Rows are points. Each copy is the shape, with its points in the same order, stretched, turned, moved and blurred by noise. Is it also mirrored, or only turned?
(in the rows, 128 means zero)

Shape (7 x 3):
[[ 61 122 136]
 [183  67 177]
 [100 140  73]
 [138 180 102]
 [122 170  91]
 [153 141 123]
 [170 128  94]]
Copy 1 (7 x 3):
[[ 80  94 170]
 [103 109  27]
 [151 128 180]
 [142 187 156]
 [145 165 172]
 [135 160 111]
 [170 156 100]]
Copy 1 is: mirrored
Copy 2 (7 x 3):
[[167 170 101]
 [161  51 178]
 [130 138  45]
 [ 73 146  76]
 [ 91 145  67]
 [103 108 116]
 [109  81  95]]
Copy 2 is: mirrored

Shape (10 x 4):
[[127 148 176 168]
 [115 106 147 125]
 [199 115 155 193]
 [132 134 145 171]
 [ 60 229 178 111]
 [150  86 104 129]
 [123 118 143 237]
 [167 121 195  99]
 [ 98 117 143 112]
 [101 121 145 150]]
Copy 1 (10 x 4):
[[100 116 123 174]
 [141 112 133 120]
 [131 125  33 178]
 [124 141 118 163]
 [ 24 142 229 150]
 [171 140  91 110]
 [156 149 107 223]
 [ 95  68  84 113]
 [137 119 158 119]
 [135 123 147 148]]
Copy 1 is: mirrored
Copy 2 (10 x 4):
[[124 115 176 172]
 [107  96 116 142]
 [206  58 178 164]
 [147 114 148 171]
 [ 52 228 179 137]
 [162  78  87 131]
 [166  96 153 244]
 [117  69 171  94]
 [ 90 118 110 137]
 [107 116 124 172]]
Copy 2 is: only turned
Copy 3 (10 x 4):
[[103 162 112 163]
 [106 125 137 126]
 [163 153 119 192]
 [118 138 106 158]
 [ 27 199  78  96]
 [153 104 135 110]
 [119 111  80 212]
 [128 181 169 133]
 [ 89 116 137 110]
 [ 94 117 117 133]]
Copy 3 is: only turned
Copy 4 (10 x 4):
[[114 172 166 153]
 [103 112 150 158]
 [167 160 167 219]
 [121 162 152 165]
 [ 97 175 149  46]
 [138  98 123 188]
 [ 87 190 145 212]
 [163 104 206 150]
 [100 103 146 140]
 [ 98 141 147 154]]
Copy 4 is: only turned

Shape (11 x 8):
[[117 102 111 158 125 145 146 124]
 [183 110 123 159 192 108 173  83]
 [128 166 139 141 159  93 129  83]
 [107 173 167 188 208 119 108 134]
 [143 165 124 155 120 185 131 130]
 [129 196 134 136 119 121 177 166]
 [206  84 132  90 146 105  94 106]
 [108 185 139  66 110 166 125 170]
 [100 110 193 102 107 199 100 133]
 [116 151  97  77 204 186  65  86]
 [158 147 118  69 164 139  69 111]]
Copy 1 (11 x 8):
[[121 115 111 174  92 107 148 114]
 [116 141  91 160 128  16 166 101]
 [ 81 163 129 155 131  76 109  89]
 [ 55 145 174 183 131  77 119 152]
 [132 175 118 170  74 132 114 155]
 [152 191 148 165 158 152 130 129]
 [145 118  91  83  94  32  92 112]
 [135 178 111  95 110 194  85 174]
 [ 93 150 144  88  32 158 120 168]
 [ 47 128  29 108  63  92  61 185]
 [103 139  71  85  92  86  52 156]]
Copy 1 is: mirrored
Copy 2 (11 x 8):
[[114  90 120 162 109 142 152 136]
 [169  78 121 173 154  91 157  72]
 [148 162 148 147 122  81 104  73]
 [137 124 179 172 106 137  27  67]
 [178 143 118 174  97 175 112 167]
 [160 141 127  83  79 174 126  91]
 [168 108 168 127 208  82 146 183]
 [133 178 100  74 130 183 102 172]
 [ 83 190 157 156 156 203 127 184]
 [112 145  78 192 200  86  42 170]
 [155 153 130 127 192  97  69 177]]
Copy 2 is: mirrored
Copy 3 (11 x 8):
[[140 130  83 152 135 118 115 134]
 [186  88  58 117 136  97 181 130]
 [191 148 119 126 116  83 166  86]
 [190 168 113 171 180  35 155 103]
 [183 170 116 144 176 145 111 122]
 [187 197 140 143 117 100 153 162]
 [142  55 132  53 154 111 132 132]
 [123 213 176 100 158 128 130 140]
 [ 86 150 175 142 195 142 132 104]
 [140 159  96  35 213 110 111  64]
 [143 124 146  37 177 105 119 106]]
Copy 3 is: only turned

Shape (16 x 11):
[[161 128 126 174 149 133 108 125 189 122  67]
 [172 117 118 133 139  93  95 122 163 171 177]
 [135  89 147 151 174  64 119 119 160 159 165]
 [138  97 141 117 153  38  88 125 108  62 112]
 [130  96 152 115 141 144 108  97 120 111 128]
 [ 85 185 159  89 170 167 154 118 117 122 171]
 [181 102 108  66 141  94  83 126 103 109 128]
 [ 67 162 173  54 133 144 105 119 137 122  68]
 [138 132  75 106 195  84  80 132  68 157  69]
 [114 129 101 158 108 128 180 122  97  91 116]
 [ 95 140 120 107  85  63 190 148 155 142 179]
 [186 214 136 120 194 146 123 151 128 117 139]
 [105  89  82  27 172 137 193 132 135 143 138]
 [113 125 155 131 108 134 153 187 143 163 193]
 [154 109 184 160 141 137 196  90 100 150 188]
 [163 150 167 120 178  93 103 166 158 241 107]]
Copy 1 (16 x 11):
[[130 212 169 148 122 162  95 140 114 138  86]
 [133 145 121  69 111 108 109 103 119 181 103]
 [123 122 164  87 145 135 106  98 157 196  75]
 [ 98  95 137 103  94 138 105 107 176  74  44]
 [ 81 141 128 104 128 180 101  94 125 131 123]
 [123 120 135  55 178 174 149 162 160 124 202]
 [125 101  76  56  71 147 126 103 116  96  76]
 [118 152 112 120  83 214 138 168 204 104 141]
 [220 114  88 135 110 174 152  71 143 103  59]
 [ 79 141 138 149 145 115 181 102 117 104 168]
 [ 75 106 139  90 113  66 201 166 177 175 171]
 [185 163 166  43 135 128 111 158 106  98 136]
 [105 101  62  85 160 199 232 163  97 170 146]
 [ 86  91 146 107 122 109 143 162 105 191 190]
 [ 67 143 204  65 146 147 155  52  91 186 174]
 [220 145 174  91  69 157 129 131 147 231  95]]
Copy 1 is: mirrored
Copy 2 (16 x 11):
[[182 118 157  99 131 119 101 123 124  87  46]
 [155 141 172  52 140  93 103  85 112  79 167]
 [130 126 169  85 141  89 154 104 126  52 162]
 [158  71  91 109 199  90 150 126  77  81 141]
 [123  90 129 128 150 144 122  93 143 132 130]
 [110 200 104 157 181 170 123  89 184 125 137]
 [165  86 112  57 203 111 123  88 110 141 154]
 [138 123  80 154 184  96 108 132 220 161  99]
 [133 132 145  69 236  89 152 158 102 165  95]
 [153 149  99 140 120 173 162 149  92 145 119]
 [168 185  84  92 102 100 166 137 138  93 207]
 [187 203 149 113 224 165  94  75 127  96  89]
 [107 152  79  52 165 155 203 100 204 166 145]
 [157 170 146 100 121 165 127 142 171  85 204]
 [141 151 179 171 106 175 178  64 144 123 179]
 [186 164 222  78 185  64 129 124 199  98 135]]
Copy 2 is: mirrored
Copy 3 (16 x 11):
[[150 114 133 168 162 136  46 132 165 101  93]
 [166  99 104 132 142  90 122 126 171 191 127]
 [134 127 157 155 169  99 144 113 201 185 116]
 [100 110 165 125  98  81 138 106 205 108  91]
 [113 124 175 136 105 114 113 125 107 171  85]
 [107 215 136 119 112 134 170 135  65 151 128]
 [133  83 120  62  94  62 113 133 138 150  85]
 [ 73 203 164 100  98 149  82 180 100 118 135]
 [ 80 133 103  90 167  33  70  97 135 107 123]
 [120 103 184 130 126 141 140  40 110  97 136]
 [143 109 170  87 130 172 195  81 182 148 200]
 [178 167  63 143 126  81 145 158  99  88  92]
 [126 140 163   7 162 149 146 105 104 190 103]
 [123  84 138 140 141 150 199 137 128 168 166]
 [183 125 221 175 133 101 183  90  87 188 123]
 [159 141 115 139 202  71 102 198 166 143 156]]
Copy 3 is: mirrored

Shape (17 x 12):
[[165 112 122 107 134 151 170 124 129 156 122 148]
 [119 154 115  76  92 168 109 158  90 109 126 167]
 [ 80 176  94 152 189 159  76 148 158  73 177 156]
 [ 49 184 159 165  80 151 168 112 141 144  75 117]
 [105 171 129  67 179 172 106  83 175 120  99 189]
 [119 142 112 139  77  64 120 163 138  56 166  97]
 [ 67 159  99 171 181  62 105 111 141 167 132 136]
 [121 156 150 107 149  66 117  99 162  81 125 109]
 [136 116 108 148  79 176 110  99  91 122  71  88]
 [ 77  89 150 161  73 134 102  98 161 121 142 110]
 [102 157  85 182  65 169  98 142 136 129 150  85]
 [165  74 171 124 114 156  67 193  84 156 155  95]
 [129 135  92 174 123 122  68  85  53  92 183  94]
 [157 133 148 191 106 130 118 107 114  98 140 146]
 [135  68  65 118  91 123 151 145 130  75 130 105]
 [158 184 126 179 171  57  57 157 175 159 160 202]
 [131 141 149 115 159 151  70 155 119 149  72 190]]
Copy 1 (17 x 12):
[[105 124 128 101 139 116 173 141 118 158 148 132]
 [ 88 144 147  86 126 183 133 114  71  94 117 150]
 [ 99 164 140 134 201 148  58 115 170  86  74 172]
 [ 69 138 138 191 158 120 131 143  34 155  78  78]
 [109 164 186 121 140 115 142  66 117 158  57 179]
 [102 137  69 105 152 139 113 173 140  22  70  93]
 [139 129  93 156 151  64  56 166 111 121  62 155]
 [135 112 125 117 140  98 127 132 146  85  30 112]
 [ 88 115  83 134 110 184 118 108  85 174 133  84]
 [ 42 118 102 159 109 113 103 122 132 109 106  70]
 [ 76 178  95 143 153 167  64 148 111 118 133  68]
 [ 67  67 147  73  79 186  92 195 154 121 151 112]
 [136  91  86 130 147 157  37  96 132  81 151  85]
 [119 104 124 180 134 152 131 137 149 104 143 100]
 [ 71 134  28  69 148 144 148 137 131 101 114 121]
 [175 162 155 171 108 101  89 208 185  76  92 192]
 [109 120 166 134  85 167 126 151 108 151  85 202]]
Copy 1 is: only turned
Copy 2 (17 x 12):
[[170  97  99 102 136 130 121  95 120 157 112 114]
 [137 127  96 109  85 159  95 136  88  86 100 131]
 [ 96 158  61 159 166 108 148  93 185  50 117 150]
 [140 204 166 192 122  99 151 118 123 162 157 109]
 [151 198  85  76 137  97 162  92 136  99  72 156]
 [121  74 154 141 108 103  90 156 170  47 147 117]
 [116 194 129 154 222  61  88  78 166 120 121 121]
 [147 137 155  83 150  69 125 114 171  68 134 110]
 [151 140 143 134  87 178  90  83 161 153 119  63]
 [136 157 174 156 127 138 102 108 188 141 153 166]
 [140 148 103 199  98 138  84 106 180 121 169 106]
 [131 116 107  79 149 225  49 131 127 147 178 114]
 [156 116 131 163 144 156  69  37 186  53 136  81]
 [185 108 140 173 155 148 135 109 183  89 120 103]
 [106  45 140 115  80 138  91 104 168 125 108 115]
 [174 169  75 144 249  76  89 166 180  63 100 137]
 [127 190  98  83 170 161 107 146 120 127  79 118]]
Copy 2 is: only turned

Shape (15 x 12):
[[110 217 158 127 152 137 114 171 136  63 126 120]
 [ 69 105  89 180 110 100 140  65 150  60 155 130]
 [ 85 144  68  96 137 104 136 106 182  93 149 159]
 [148 109 117 185 178 159 131 160 147 202 122 156]
 [ 98 213 143 113 124 131 155 148 100  84  90 189]
 [152 167 168 123 115 173 175 147 133  54 112 180]
 [113 154 155  87 178 120 158 132  84 116 114 119]
 [150  82 175 153 195 130 102 112 179 189 166 178]
 [ 91 108  95 102 117 142 124 142 149  32 108 142]
 [199 123 119 149 174 156  90  67 159 215 144 154]
 [127  99  45 139 150  62 113 131 106  44 194 135]
 [ 94 124  78 111  85 104 126 104 150  53 134  90]
 [116 100 125 140 141 183  87  96 128 210 204 162]
 [106 199 155  88  70 117 197 165 136  96 143 126]
 [132 102 145 137 102 102  71 108 138 202 143 165]]
Copy 1 (15 x 12):
[[107 199 158 145 175 103  98 195 112  91 161 109]
 [ 77  68 121  67 118  63 144 111 117  69  67 145]
 [ 81 164 120  89 131  99 184 121 137 106  78 148]
 [121  86 160  91 173 173 119 118 166 201 107 131]
 [124 214 204 107 142  75  93 151 101 127 111 164]
 [175 188 163  72 144  82  81 187 155 104 117 139]
 [146 181 209 120 148 145 133 129  91 109 125 103]
 [124  95 176  86 165 191 135  77 220 132 134 126]
 [116 146 144 101 107 107 155 205 122  77  73 167]
 [ 99 112 124  75 147 208  95  46 176 171 105 106]
 [120 111  97 152 160 113 185 108  81  58  72 185]
 [ 91 122 108 126  86  88 154 155 106  77  86 119]
 [ 99  88 142  48 134 192 136  64 160 152 186 145]
 [157 210 159 114 100  56 120 158 121 124 163 100]
 [ 92  95 158 117  94 157 121  57 181 149 136 150]]
Copy 1 is: mirrored
Copy 2 (15 x 12):
[[ 83 149 140 178 172 111 142 131 133  59 146 115]
 [ 47  82  72 144 110 107  84  90 148 133 195 178]
 [ 61  65 116  84 155  90 123 120 164 101 198 154]
 [142 108  88 145 172 136 156 195 142 219 121 131]
 [ 94 132 128 132 210  94 167  71  91  86 127 146]
 [121 144 137 148 138 139 186  88 115  96 151 161]
 [128 128 122 110 162 112 106 134  73  97 141  93]
 [118 177  81 103 155 158 123 217 159 231 150 153]
 [ 67  67 129 118  96 111 134 126 135  54 155 175]
 [193 149  86 103 206 145  89 183 176 227 149 158]
 [ 93  77  79 126 114  44  99 163 109  87 237 189]
 [ 79  60 137 131  89  73  79 106 155  83 174 150]
 [134 115 141 129 184 167  79 199 126 238 148 181]
 [100 118 202 145 132  76 147  78 115 117 165 103]
 [127 146 126  97 160  93  80 169 134 238 103 184]]
Copy 2 is: mirrored
